Every row gives one point. The points of each table are mixes of a few directions, plus a little noise. Count the directions of each table, and those that both share. Where both have some left over, give the other angles between the two spaces (their principal angles), to ten degrees, smallest first.

First (7 x 2):
[[ 23  13]
 [ 38  21]
 [ 21  12]
 [ 36  20]
 [-41 -23]
 [-53 -30]
 [-23 -13]]
Second, 5 rows:
[[ 20  11]
 [-60 -34]
 [-20 -11]
 [ 38  21]
 [ 21  12]]
Directions: first 1, second 1, shared 1

First:
[[ 16  24  14  29]
 [  4  10   0  23]
 [ 30  -3  -7  49]
 [-45 -15 -12 -54]
 [ -4 -16   6 -48]]
Second:
[[ 12  10 -21 -10]
 [-24 -20  43  20]
 [-25 -21  45  22]
 [ 33  28 -60 -28]
 [  4   3  -7  -3]]
Directions: first 3, second 1, shared 0; angles 80

First, 9 rows:
[[ -1   3  -1  -3   1   2   0   2]
 [ -4  -3  16   1   0   0  26 -18]
 [-13  23   8 -26  17  16  33 -13]
 [  9  -9 -17  13  -8 -10 -36  17]
 [ -4 -10  18  14  -2 -12  27 -30]
 [  9 -42  25  43 -26 -25  10 -22]
 [-15  30 -11 -10  28  -9  18 -32]
 [  8   1 -21  -4  -5   6 -40  35]
 [  9   8 -17 -27  -7  32 -38  60]]
Second (7 x 8):
[[-14 -14  46  37  51  13 -25   8]
 [  3   9 -20  -2  -6   9 -21  15]
 [ 13  -6  -3 -21 -15  -4  -2  26]
 [  8   1  15  -9 -20   8  19  17]
 [ -1  11  -7  -6 -16  11  17  -8]
 [  5  -7   5  32 -11 -53  28 -47]
 [-15   5 -35 -32  17  17 -17 -12]]
Directions: first 3, second 5, shared 2; angles 40

First:
[[-18 -21   0  21  34  16  20  -3  -9]
 [-17 -20   0  20  32  14  19  -2  -9]
 [ 18  21   0 -21 -34 -15 -20   3   9]
 [  2   2   0  -2  -3  -1  -2   0   1]
 [ 32  37   1 -37 -60 -27 -35   5  16]
 [ 13  15   0 -15 -24 -11 -14   2   6]
 [-24 -28   0  28  45  20  27  -3 -12]
 [ -4  -4   0   4   7   3   4  -1  -2]
 [ -1  -1   0   1   2   1   1   0  -1]]
Second (10 x 9):
[[ -3 -29 -11   5 -23  -1 -15  29 -17]
 [-16 -41 -24  11  -9  -7   1  54 -24]
 [  3  20   5  -3   9  -1   2 -16  22]
 [ -9 -29 -12   6  -7  -1   2  30 -26]
 [  7  20   9  -4   2   2  -4 -22  18]
 [  7  27  17  -7  18   5  13 -37   6]
 [ -1  23   5  -3  24  -2  16 -17  18]
 [ 14  -3  17  -6 -28  12 -21 -23 -21]
 [  6  35   5  -4  14  -4   0 -24  44]
 [ -9 -23 -10   5  -1  -2   7  26 -22]]
Directions: first 1, second 3, shared 0; angles 40

First, 11 rows:
[[-28 -14  38 -43  13 -37 -16  12  12 -22 -27  18]
 [ 15  -4 -36   2 -28  32  23   3 -24   4  38 -19]
 [ -5 -22 -10 -10  26 -26 -10  23  26   6 -22  16]
 [-11   4  -5   2   1  -1 -15  -4   0   4 -17  -2]
 [ 13  -2 -31   4   2  11  53   8  10 -33  25  -8]
 [  6  44  22  42 -24   3 -15 -44  -7  22  30 -18]
 [ 17   1  40  -7  -9  26   2  -7 -30   3   4   5]
 [-27  24  -7  15   0 -60 -10 -18  47  -6  23 -10]
 [ 15 -18  -4   0  15  28  -8  16 -16  17 -33  12]
 [-16  14  -2   5   4  13 -10 -10  -8 -12 -40  -2]
 [ 23 -26  -3 -10   1   9   6  22  -8  20  19   9]]
Second, 9 rows:
[[ 11  16  29 -15 -25  16  29  35  53  -5  18  12]
 [ -5  -1  -7  -4 -26 -15  -4  -5 -19  14   6 -15]
 [ -6 -11 -14   2 -39  31 -18  17  -3  13  27 -41]
 [  2 -17  -2  -1  21 -38  11  -6 -11 -12 -11   0]
 [  1  26   5  10  45   8  -7 -30  -3  -3 -30  48]
 [ 12  -4  21  -6  11  17  22  32  48 -21  10   8]
 [  5 -20   5  -6   4 -28  18  14   8 -14   4 -11]
 [ -8 -22 -24  12  12   7 -24 -10 -27  -1  -1 -24]
 [-12  34 -14   9  -4   0 -28 -47 -45  30 -23  24]]
Directions: first 6, second 4, shared 1; angles 40, 60, 70
